Each row of a before or after table is a point. One or more steps were done to the points. Then noise was added and the rows were shuffled. The steps act on how far a point lies along the listed directions, d1 being the first. What was done? A step turns or swaps two directions, mirrors them in a line or flattens them onto one, adds a multiple of one to another, or multiplies one. Angles are multiples of 10 degrees, from the lower direction toward the higher: turns from -170 to 170, lines from 10 to 170 but not 90. Use the fewest steps. Two steps may share a direction if one is a turn and the other turns, adds or multiplies; they go together, in the order done. Otherwise the lowest direction goes first.
(in the rows, 128 means zero)

Directions:
(1): [ 96 176]
(2): [80 96]
Before (10 x 2):
[[150 166]
 [ 78  81]
 [128 146]
 [ 93  65]
 [130 199]
 [156 127]
 [157  94]
 [107 136]
 [ 97 229]
 [145 102]]
After (10 x 2):
[[ 97 229]
 [128 141]
 [101 135]
 [161 118]
 [150  79]
 [ 72  82]
 [135 191]
 [ 60  94]
 [157 160]
 [148  94]]
Steps: add 0.3 times d2 to d1

Directions:
(1): [101 181  91]
(2): [173 172 159]
(3): [175 116  77]
Before, 11 rows:
[[146 139 166]
 [ 87  97 110]
 [ 74 132 122]
 [116 144 131]
 [ 99  94 122]
 [ 76 134  78]
 [107 126  99]
 [ 54 120 108]
 [164  84  83]
 [129 140 162]
 [138  65  71]]
After (11 x 3):
[[ 99 154 122]
 [208  90 123]
 [ 79 190  26]
 [111 116 170]
 [112 164  69]
 [ 61 141  41]
 [199  76  98]
 [128 110 181]
 [125  82 108]
 [ 72 154  75]
 [111  93  82]]
Steps: multiply d1 by 2.5; turn d2 and d3 by -40 degrees

Directions:
(1): [114  55 106 151]
(2): [106 159 116 199]
(3): [ 64 141  92  96]
(4): [170 140  60 125]
Before:
[[130 104 103  85]
 [132 124  95  88]
 [ 78 143 188 114]
 [105  87 156 124]
 [ 68 190 166 249]
 [183 139 161  90]
 [166 148 145 157]
 [163 104 118  96]
 [114 143 157 141]]
After:
[[169 219 231  62]
 [116 117 161 169]
 [134 135 162 113]
 [128 103  90 161]
 [ 96 136 132  86]
 [166 105 192 136]
 [142 116  79 140]
 [ 91  65 125 106]
 [104  97  95 142]]
Steps: turn d1 and d2 by 100 degrees; mirror d3 and d4 in the line at 70 degrees

Directions:
(1): [112 201 136 122  64 142]
(2): [115 158 104  72 179 178]
(3): [ 99 132  47 176 127 133]
(4): [ 53  95 164 141 121 168]
(5): [141  77  94  79  72 147]
Before:
[[205 132 147 129 167  80]
 [201 115 142 107 161 107]
 [119 145 185 169 199 129]
 [110 107 178 146 125 153]
 [170 101  95 102 178  89]
 [ 41 128  97 191  23 148]
 [152  86  95 132  56  72]
 [169 141  86  87  70  96]
 [ 83 117 174 145 155 140]]
After (9 x 6):
[[186 148 141 144 188  99]
 [171 108 111 120 184  69]
 [155 118 142  72 109 107]
 [ 75  98 137 150 140 145]
 [ 64 102 112  85  15 198]
 [183 153 122 167 197  85]
 [ 96 113 156 145 133 162]
 [176 172 144  75 104  93]
 [ 97 128 107 199 176 132]]
Steps: multiply d2 by 0; turn d3 and d5 by 60 degrees; add 0.3 times d4 to d5

Directions:
(1): [217  99 125 152 138 139 122  68]
(2): [158 127  98  53 198 131 136 156]
(3): [ 97 130  39 174 161 135 100 113]
(4): [173 180 121 174 135  71 148 179]
(5): [130 197 103  82  94  97 117  69]
Before, 9 rows:
[[131  77  83  82 194 187  93  89]
 [120 145  80 173 155  96 125 192]
 [112 105 147 212 115 119 129 198]
 [148 137  87 182 111 128 107  96]
 [ 97 151 134 111 130 138 131 155]
 [123  47  93 161 167 192  95  61]
 [134 149  70 134 106 112 108 143]
 [186  29 200 126 168 187 155 153]
 [131 150 106  54 165 102 138 137]]
After (9 x 8):
[[145 193 189  37 109 104 144 145]
 [149 168  74  59 227 102 161 238]
 [135 171 108 114 102  91 119  56]
 [131  70 103  82 144 169  90  83]
 [ 79  99 156 124  98 164 118 139]
 [153  48  99 110 201 168 112 164]
 [109 128 213  44 134 116 166 197]
 [120 105 128 118  74 154  95 105]
 [164 139 129 135 135 142 124  97]]
Steps: multiply d1 by -1; multiply d5 by 1.3; turn d2 and d5 by 70 degrees; turn d3 and d4 by -130 degrees

Directions:
(1): [143 129 138 117 203 136 184  43 118 153 156]
(2): [136 166 102 201 191 189 114 167 150 149 111]
(3): [177  72  71 149  97 144 114  71 160 131  73]
(4): [173 132 131 145  77 124 164 153 112 229 157]
Before:
[[144  89 105  86  33  73  94 145 150  39  91]
 [180 144 104 167 134 152 130 163 105 173 129]
 [112 139 101 166 169 133  90 148 120  70  95]
 [ 92 178 171 158 176 141 128 197 127 123 144]
 [100  72 118  91 115 124  99 111 156  28 118]
 [100 120  83 147 214 170  91  92 136  56  83]
 [115 127 129 112 115 109 115 102 126 114 123]
 [201 122 121 151  79 146 159 162 111 217 133]
 [ 43 139 132 138 188 158  88 158 131  86 121]]
After (9 x 11):
[[128 140  72 173 192 167  74 140 185  10  55]
 [139  92 174  77  54  69 158 115 115 146 152]
 [170 150 150 117  92 106 164 178  67 204 181]
 [105 146 147 121 137  91 122 149  88 101 139]
 [ 77 152 144 105 177 127 120 144  93  90 148]
 [114 134 110 141 149 140 102 105 149  98 103]
 [ 64  93 143  76 108 110 116 106 112 110 135]
 [186 147 149 142  83 138 177 186  95 229 162]
 [ 89 103  99 145 201 176  79 125 180  10  93]]
Steps: multiply d1 by 0.4; add 1 times d2 to d4; turn d2 and d3 by -120 degrees

Directions:
(1): [ 73  93  98 180 162 123 113 155 136  32 111 119]
(2): [123 216  88 126 163  60 136 154  71 132 107 117]
(3): [188 150 103 168 204 147 138  61 149 113 165 152]
(4): [150 126 110 106 188 163  61 191 166 168  84 137]
(5): [146 133  74 164 107 144 169 175 168 154 170  47]
Before:
[[110 143 110 137 165  94  78 182 112  77  79 106]
 [ 94 134 125 156 102 132 165 144 101 119 143  90]
 [ 91 150 156 136  33 104 175 129  91 110 144  85]
 [128 158  84 166 179 119  97 158 106  87  99 140]
 [ 85 134 147 112  42 112 161 150  98 174 147  77]
 [ 91 140 141 123  47  96 197 126  83 119 170 106]
 [104 148 143 121 131 122 129 104 127  91 128 144]
 [133 132 101 143 156 134 109 131 153 130 126 102]
 [ 77  72 163 143  71 125 162 154 128 119 142 105]
 [ 88 113 112 170 192 139 124 117 133  76 137 125]
 [118 115 165  98  33 116 165 133 114 135 150 105]
 [ 95 128 101 176 206 121  76 138 153  40  91 146]
 [102  62 218 101  48 124 168  57  84 131 147 197]
 [ 78  93 157 120 173 133 113 120 125  68 108 163]]
After, 14 rows:
[[127 158 136 131  13 118 192 153 117 169 164  44]
 [100 139 124 155  86 139 179 146 112 145 158  75]
 [ 77 121 130 178 181 101  95  91 122   6 102 164]
 [115 146 102 172 169 116 106 132  96  63  99 155]
 [ 90  90 137 153  64 122 189 174 136 156 162  64]
 [ 81 102 163 123 156 118 131 106 111  59 122 161]
 [110 152 145 123 123 116 128  97 121 103 126 149]
 [140 126 137  99  36 127 172 171 136 178 169  60]
 [129  97 199  89  54 123 172  80  96 185 156 176]
 [119 128 108 145 156 131 109 120 155 117 123 119]
 [121 156 125 115  37 112 207 148 104 176 186  77]
 [ 96 131 108 156 138 101 102 167 116  57 101  87]
 [112 144 118 123  37 138 176 190 133 218 173  32]
 [ 77 111 135 157 180 116 128  86 108  58 137 149]]
Steps: turn d1 and d4 by -30 degrees; multiply d2 by 0.7; add -1 times d3 to d5

Directions:
(1): [125 108 130  90 157 179 152  88  74 125  57 129 161 208]
(2): [135 192 159 169 150 115 131 113  20 145 164 157 153 104]
(3): [128 136 100  73  64  59 160 151 104 211 103 149 125 139]
Before (13 x 14):
[[132 137 133 106 129 152 132 109  86 126  91 145 144 176]
 [140 139 133 148  99 100 133 142 108 149 154 139 129  98]
 [142 130 125 126 101 105 108 152 169 114 144 104  85 116]
 [128 102 132 110 147 155 133 131 140 101 109 123 140 138]
 [124 120 140  96 154 165 157  68  65 110  79 144 160 177]
 [122 119 134 123 167 151 115 110 124 105 113 115 142 144]
 [145 169 152 143 129  81 131 120  60 152 183 136 145  92]
 [133 181 154 138 132  91 145 111  72 161 139 150 143 119]
 [120  95  99 104  96 134 111 162 249 103 156  95  94  92]
 [154 109 117 142 142 177 106 136 198  70 115 110 121 155]
 [122  97 121 140 122 137 117 127 206  82 136 102 108 135]
 [ 99 149 144 129 102  80 131 141  79 166 129 144 127 101]
 [109  87 138 128 166 200 122 114 148  75  93 120 125 144]]
After:
[[112 113 151 149 176 196 122 108 101  83 106 134 136 138]
 [ 97 137 132 117  94  77 128 151 120 162 125 138 114  96]
 [129 115 140 118 153 156 137 128 117 102 115 131 153 137]
 [139 109 122 109 110 124 115 145 174 109 114  97  94 143]
 [122 134 144 143 164 144 112 105 103 108 129 124 143 131]
 [147 156 142 143 111  69 119 139 119 147 197 127 125  74]
 [139 157 142 123 127 139 127 109  64 135 116 152 148 155]
 [119  96 124 130 136 154 127 109 180  80 118 103 119 160]
 [138 118 119 138  94 102 133 155 147 143 144 133 119  98]
 [123 160 154 133 159 140 151  69  28 117 121 159 160 138]
 [132 176 148 145 120  79 140 124 111 158 160 144 128 100]
 [156 122 126 148 154 192 109 118 159  81 110 118 135 162]
 [116  75  97  71 109 172 124 142 232  99 104  92 110 148]]
Steps: add -0.3 times d3 to d2; turn d1 and d2 by 40 degrees

Directions:
(1): [ 91  87 150 140 124 163  38 158  88 114 100 146 150 138 146  84  39 152]
(2): [133 161  81 108 101 162 176  90 138 159  91 113  60  93 146  82  74 199]
(3): [190 134 120 115 148 249 130 170  92  87 124  86 101 135 140 146 150  99]
Before, 13 rows:
[[177 149 109 137 117 133 197 141 171 128 152  90 113 127 110 201 229  94]
 [142 112 156 160 178 133  91 202 117  64 174 128 145 186 108 183 216   7]
 [140 154 107 117 142 126 149 134 135 139 146 137 124 130 119 158 175  74]
 [158 157  99 111 102 176 189 118 135 127 104 124 105 121 115 134 137 117]
 [ 87 154  91 105  88 121 190  62 130 158  67 142  81 105 139  72  76 246]
 [148 150  84 125 122 166 174 125 131 113 124  88  90 127 150 147 142 129]
 [160 127 124 128 130 139 191 107 156 108 165  90 151 132 113 184 214  97]
 [151 150 135 110 144 116 181 126 141 119 147  96 119 124 123 162 190 123]
 [151 167 107 135 126 136 179 110 137 132 134  97  96 114 106 140 143 127]
 [ 82  83 123 140 120  64  91 116 137 150 109 170 139 104 131  64  19 204]
 [134 175 133 122 136  88 205  88 174 136 145 123 118 132 117 155 188 102]
 [173 145  97 120 140 224 206 143 120 130 109  61  69 123 120 123 157 128]
 [150 139  91 122  98 206 159 117 131 146 113 101  71 123 139 103 115 149]]
After, 13 rows:
[[ 92 111 151 122 127 125  90 136 110 124 107 126 136 124 142  95  71 175]
 [151 105 128 136 122 224  96 165 103 110 129 105 116 151 135 124 130 100]
 [116 111 111 139 126 180  95 153 101  97 111 105 122 143 160 124  87 132]
 [ 76 168  67 131  95  89 175  80 169 174  90 145  27 104 139  52  54 199]
 [129  97 130 138 138 243 107 176  81 114  87  87 106 140 134  85  75 142]
 [ 91 134 107 121 120 126  98 126 120 154 109 158 120 121 137  99  76 134]
 [135  89 183 135 165 167  88 183  73  54 139 133 198 185 114 183 204  72]
 [ 77  88 127 137  96 143  98 100 127 133 104 129 151 119 143  84  45 193]
 [128 116 131 127 108 193 104 153 100 106  94 142 143 141 125 114  85 113]
 [177 108 140 136 172  71 162 153 153 102 188 129 166 136  94 193 222  66]
 [116 120 142 152 131 155  83 147  98 109 121 120 136 134 117 115  76 129]
 [ 68 111 171 143 129 109  71 124 121 122 108 160 161 149 138  91  59 137]
 [ 79  92 127 155  82 145  65 148 125 145  84 138 129 120 143  86  30 192]]
Steps: turn d2 and d3 by -130 degrees; turn d1 and d3 by 160 degrees

Directions:
(1): [ 94 138 157 174 127 184  91 181  95 125  89  53 126 173  88  85 138 192
 167  83]
(2): [129 110 100  89 105 132  67  95  87 125  95  36 141 147 203 130  84 111
  58 151]
(3): [201 191  60 157 143 135 129 162 159 126 127 108 167  54 152  62  75 135
 148 113]
(4): [173 159 177 131  95 130 102 123  56  61 125 147 123 110 176 160 142  68
 188  61]
(5): [125  95 156 154 113 148 190 127 158 150  94 105 161  84 150 117 188 105
  46  37]
(6): [130 157  70  92 167 248  95 160 115 138 145 182 150 146 145 169 175 126
  98 121]
Before, 9 rows:
[[136 141 141 153 154 209 115 146 129 112 116 136 172 109 130 128 160 115
  129  85]
 [154 172 112 133 129 142  87 153 133 133  95 112 120 134 126 103 125 136
  177 123]
 [163  94 111 145 111  37 200  78 183 140 134 144 124  69 130  66  95 110
  117 130]
 [123 145 168 146 114 176 105 167  97 109  96 111 121 137  92 111 166 154
  171  73]
 [197 133 133 125  86  88  98  81  96 109  94  84 159  96 224 126 124  57
   86  56]
 [139 128 142 132 134 115 165 129 131 124 141 178 128 106 120 148 152 111
  120 100]
 [180 161 119 155 105  98 151 115 129 107 130 193 167  64 135 135 122  87
  176  98]
 [200 156  35  87 130  42 153 115 164 129 175 168 123  37 125 118  42  88
  140 228]
 [196 147 114 161 103 115 140 131 118 101 100  52 177  80 180  73 100 117
   77  59]]
After, 9 rows:
[[178 147  91  79 121 101 135 102 155 133 142 167 129  81 141 135 107  97
  113 181]
 [105 115 175 187 104 194 181 193 116 146  64  68 136  99  60  90 210 149
  117   4]
 [208 178 127 135 102 134  97 124  58  69 126  93 158 107 195 120  97  89
  128  64]
 [133 118 168 159 109 168 134 136  87  99 110 145 106 142 115 106 167 135
  181  55]
 [162 164 112 182 123 142 146 151 138 124 104 155 172  73 101  97 125 141
  180  82]
 [193 191  77 152 124 141  35 139  85 108  96  52 150 132 163  68  75 135
  165  89]
 [156 144 110 115 118 120 138 115 170 149  93 126 134 103 155 120 149  93
   98 115]
 [139 151 130 150 145 121 133 157 117 118 141 158 116 130  96 128 126 145
  169 117]
 [169 143 138 135 141 129 113 112 133  87 140 155 155  95 149 132 103  90
  153 142]]
Steps: mirror d1 and d2 in the line at 80 degrees; turn d3 and d4 by -70 degrees; turn d4 and d5 by -130 degrees; multiply d6 by 0

Directions:
(1): [171 220  78  85  57 141  93  96 112 189 171 134 124 116 146 182 130  67
 176 165 116 117 139 109]
(2): [147 120 124  52 105 179 169  31 119 154  54 135 184 149 106 106 119 139
  78 138 166 188 113 137]
(3): [ 74 127 181  68 175 172  67 104 137 137 150 165 114  66 136 162 174 146
  95 171 158  67 126 193]
(4): [108  85  95 193  93 171  84 142 101 159 105  95 130 137  79  93  98  45
 117 155 126 103  70 213]
(5): [122  81 138 137 166 108  77 127 113 220 113 146 117 200  93 216 108 176
 111 154  69 148 107  92]
Before:
[[164 207 157  57 161  68 220 100 154  59 138 159 151 128 181 165 145 219
  126  92 134 214 214  17]
 [108  75 144 153 146 172 102 102 112 148 118 126 117 165  91 157 127 126
  105 139 119 113 105 188]
 [ 77 109 174 153 115 153  63 182 132 130 155 149 105  97 145 113 133 103
  126 160 143  61 124 211]
 [ 60  65 159 150 188 154  82 167 133 108 133 123 100  89 127 141 159 124
   96 136 128  77 105 200]
 [129  73 135 184 120 100 135 172 115  89 129  66 131 146 142  85 104 116
  136 106 158 138 119 136]
 [191 212  89  90 100  89 202 103 140 141 160 145 152 114 190 171 135 155
  196  90 120 182 180   7]
 [107 108 134 104 133 168 139 108 146  74  95 144 148  72 128  68 147 128
  105 141 176 110  92 199]
 [117 156 165 118 156 125 101 156 136 133 156 160  82 118 145 154 146 157
  132 147 111  88 123 117]]
After, 8 rows:
[[145  90  64 208  96 150 155 144 105 151 103  92 161 139  98  88  82  71
  148 110 117 142  83 143]
 [105 139 152 137 139 141  83 159 124 133 150 146  83 116 137 130 138 124
  137 151 123  80 105 145]
 [151 157  87 145  70 150 128 106 107 151 126 106 165 138 109 132 102  64
  131 159 123 166 130 143]
 [ 82 128 189 111 141 126  74 179 149 114 168 177 106 104 182 135 140 154
  130 136 140  74 153 150]
 [166 154 120 123 100  81 138 145 128 107 161  86 128 145 176 144 118 129
  158 111 139 152 155  72]
 [133 163 133  57 134 144 138  89 148 102 120 169 145  87 161 139 161 165
  113 156 159 124 121 135]
 [133 120 157 107 150 151 126  86 134 118 142 140 115 138 122 168 148 158
  115 129 129 128 148 137]
 [106 149 166  76 174 132  92 148 149 112 184 145 100  79 172 203 178 154
  134 136 125  81 153 133]]
Steps: multiply d4 by 0.4; turn d1 and d4 by 130 degrees; multiply d5 by 0.4
